Each point is reached from the start by the listed moves, each made once or not at all, plus a little noise. Say if it took an odd or an even number of moves. Then give how often each move was made.
(in the rows, 128 means zero)

Moves:
(1): [168 136 115 167 108]
(2): [108 161 112 137 120]
(3): [101 155 160 156 114]
Start: [107 132 127 135 141]
Points:
[ 85 164 113 143 135] -> odd (0, 1, 0)
[ 76 164 156 162 127] -> odd (0, 0, 1)
[ 57 189 140 174 120] -> even (0, 1, 1)

Moves:
(1): [130 127  82 138]
(2): [ 96 172 150 101]
(3): [153 140 124 110]
(4): [141 150 130 163]
Start: [124 132 125 127]
Points:
[114 188 146  83] -> even (0, 1, 1, 0)
[163 163  77 158] -> odd (1, 0, 1, 1)
[162 166 126 143] -> even (0, 0, 1, 1)
[135 208  99 130] -> even (1, 1, 1, 1)

Moves:
(1): [136 122 127 127 167 123 120 115 124]
(2): [119 140 104 122 128 163 160 159 110]
(3): [130 103 169 150 121 149 117 118  99]
(4): [152 129 133 137 108 139 116 133 160]
(5): [109 112 135 138 147 108 142 137 145]
(6): [116 112 117 135 146 139  73 126 106]
(7): [136 103 103 128 119 129 136 134 115]
(8): [152 128 123 128 119  99 117 173 123]
Start: [157 132 126 143 124 171 162 130 129]
Points:
[167 100 154 180 157 213 173 150 123] -> odd (1, 1, 1, 1, 1, 0, 0, 0)
[198  99 128 175 146 214  99 192  79] -> even (1, 1, 1, 1, 0, 1, 0, 1)
[130  75  94 164 151 166 128 142 105] -> odd (0, 0, 0, 0, 1, 1, 1, 0)
[167 101  95 154 152 195 194 169 143] -> odd (1, 1, 0, 1, 1, 0, 1, 0)
[217  83 143 171  83 174 129 178 115] -> even (0, 0, 1, 1, 0, 0, 1, 1)

Moves:
(1): [164 144 124 128 114 105 158 127  79 141 153 131 129 110]
(2): [130 156 118 112  85 138 140 139 140 135 163  93 111 123]
(3): [135 166 150 112 135 141 114  99 133 139 105 140 131 142]
(4): [110 147 145 150 118 138 131 107 133 151 152 153 116 128]
(5): [128 147 115 101 153 116 124 132 117 140 136 137 133 127]
(6): [130 144 145 136 137 184 148 139 123 131 115 118 152 120]
(7): [128 106 132 110 134 123 128 133 151 151 137 115 153 146]
(8): [137 105 176 131 123 101 133 163 125 121 123 161 102 104]
(9): [164 100 120 137 146 117 121 143 158 131 120 153 122 113]
(10): [132 130 130 113 108 121 104 137 118 145 115 157 139 138]
(11): [144 104 139  96 141 141 116 102 131 128 176 131 119 141]
Start: [150  93 125 130 136 104  98 146 127 133 143  98 107 143]
Points:
[157 139 192 102 139 193  70  90 124 184 165 157 123 169] -> odd (0, 0, 1, 1, 0, 1, 0, 0, 0, 1, 1)
[249  96 146  74 138  88  67 110 103 174 173 169 111 144] -> odd (1, 0, 1, 0, 0, 0, 0, 0, 1, 1, 1)
[188 109  95  83 117  82  70 185 150 171 167 125  97 128] -> even (0, 1, 0, 0, 1, 0, 0, 0, 1, 1, 0)

Moves:
(1): [110 111 120 125 146 132 128 119 121 117 131 125 127 131 114 105]
(2): [119 120 108 125 116 134 109 127 110 128 100 128 134 139 121 139]
(3): [119 137 126 141 143 153  98  91 119 103 113 112 113 137 142 119]
(4): [146 157 146 146 107 108 116  94 143 120 124 128  98 128 146 148]
(5): [125 154 146 129 142 153 150 118 141 134 101 105 125 100 113 114]
(6): [116 111 123 147 125 122 113 117 108 107 152 129 129 107 120 107]
(7): [173 109 124 102 153 124 114 135  92 151 131 154 120 110 141 107]
(8): [137 133 128 118 133 141 125 124 136 139 146 119 114 115 117 125]
(9): [105 120 120 142 137 125 121 147 108 159 148 138 123 150  97 118]
(10): [160 129 126 127 121 172 151 129 150 142 106 120 109 115 131 137]
(11): [102  95 114 108 132 137 133 189 128 123 117 163 152 144  98 116]
(12): [150 118  68 141 130 109 122 146 151 124 143 119 134 137 144 114]
(13): [107 117 129  96 127 123 109  89 110  98 117 120 140 104 165  80]
(14): [142 126 144 131 123 130 137 143 159 150 103 141 132 128 136 167]
Start: [139 101 136 140 128 130 129 107 125 136 112 153 108 140 133 138]
Points:
[119  79 130 117 110 155 119 117 124 137  84 183  91 141 130  95] -> odd (0, 0, 0, 1, 0, 0, 0, 0, 1, 1, 1, 0, 1, 0)
[104  20  29 135 141 136  91 162 111 107 131 169 130 144  79  76] -> even (1, 1, 0, 0, 0, 1, 0, 1, 0, 0, 1, 1, 0, 0)
[164 140 113 130 128 124 109  39 166 112 103 105  77  82 180  78] -> odd (0, 0, 0, 1, 1, 0, 0, 1, 0, 0, 0, 1, 1, 0)
[114   7  25 107 170 146  18 123  35 119 125 184 114 129 129  11] -> odd (0, 1, 1, 0, 0, 1, 1, 1, 1, 0, 1, 1, 1, 0)
[195 115 157 119 151 156 112  72 129 177  52 157  61  94 125 147] -> odd (1, 1, 0, 1, 1, 0, 1, 1, 0, 0, 0, 0, 0, 1)

Moves:
(1): [143 132 126 121 109 130 121 129 132 129 122 129 128 129 141 134 127 144
 122 144 114]
(2): [129 141 125 135 134 133 129 125 120 111 127 114 134 107 137 135 124 110
 112 129 132]
(3): [127 157 136 135 112 126 110 120 126 111 135 121 134 108 118 143 128 105
 132 128 145]
(4): [139 140 127 132 125 124 118 117 149 136 135 118 139 120 114 126 113 139
 146 142 153]
(5): [144 135 128 121 128 134 124 122 151 143 120 126 140 133 130 141 141 140
 110 118 121]
(6): [122 122 141 117 119 124 138 141 115 136 132 126 134 122 131 116 135 125
 126 126 119]
(7): [138 119 131 111 104 130 130 129 135 136 148 144 121 127 145 126 108 120
  93 125 113]
(8): [128 139 132 134 133 106 121 132 138 123 128 136 135 117 130 133 119 125
 142 133 142]
(9): [132 140 146 151 125 110 139 111 125 122 113 128 132 124 120 121 129 140
 127 135 145]
(10): [139  96 120 130 121 111 130 122 134 140 115 125 121 141 120 110 130 130
 155 138 119]
(11): [131 124 129 150 131 126 137 121 129 126 124 135 116 111 129 133 137 120
 126 134 121]
(12): [121 151 126 114 122 140 124 137 129 125 110 136 135 153 125 130 111 123
 142 141 132]
(13): [135 138 129 124 143 109 119 100 136 149 128 125 141 129 114 123 124 125
 136 140 126]
(14): [133 129 123 122 141 137 139 118 104 110 120 131 129 123 114 133 116 129
 134 128 120]
(15): [136 132 136 130 134 140 113 125 132 119 124 123 140 118 127 133 124 114
 122 143 114]
(16): [123 134 115 128 144 134 116 131 135 130 131 147 146 138 134 134 119 119
 129 134 144]
(17): [117 143 134 106 130 124 113 123 140 136 113 145 137 135 126 148 129 110
 120 141 141]
(18): [138 121 138 125 115 147 117 118 127 150 126 132 112 126 137 131 126 131
 132 114 129]
Start: [123 123 129 126 133 125 100 121 131 118 120 131 148 124 129 144 117 116
 119 109 137]
Points:
[195 191 161 141 120  73  66  49 156 112  84  98 219  59  89 157  89 106
 145 176 151] -> even (1, 1, 1, 1, 1, 1, 0, 1, 1, 1, 0, 0, 1, 1, 1, 0, 0, 0)
[118 202 155 108 118 101  65  84 159 142 101 139 187 105  90 167  98  69
 150 165 178] -> odd (0, 0, 1, 1, 0, 1, 0, 0, 0, 0, 1, 1, 1, 0, 0, 0, 1, 0)
[196 156 164 112  83 103  46  68 205 156  84 144 179  91 150 175  80 112
  90 162 150] -> odd (1, 1, 0, 1, 1, 0, 1, 1, 1, 1, 0, 0, 0, 0, 1, 0, 1, 1)
[174 207 182 134 129 110  57  32 158 118  89 158 181  46 121 209  88  49
  70 140 149] -> even (0, 1, 1, 0, 1, 0, 1, 1, 1, 0, 1, 0, 1, 1, 1, 0, 1, 1)
[178 187 174  95  76 137  53  70 160 139  51 135 195 119  96 174  90 111
 154 169 154] -> even (1, 0, 1, 1, 1, 1, 0, 0, 1, 1, 0, 1, 0, 1, 1, 0, 1, 1)
[144 195 163 151 156 101  69  87 185 120  88 150 221  71 127 184 108  79
 100 162 190] -> even (0, 1, 0, 1, 1, 1, 0, 1, 1, 0, 1, 0, 0, 0, 1, 1, 1, 0)
[146 217 142  95 140  94  22  80 201 143  83 137 249 108  97 179  77  45
 155 184 189] -> even (0, 1, 1, 1, 1, 1, 0, 1, 0, 1, 0, 1, 1, 0, 1, 1, 1, 0)
[182 148 114  88 131 143  65  61 171 168  99 150 186 140 120 154  48 100
 128 139 148] -> even (0, 1, 0, 1, 1, 0, 1, 0, 0, 1, 0, 1, 1, 1, 0, 1, 0, 1)
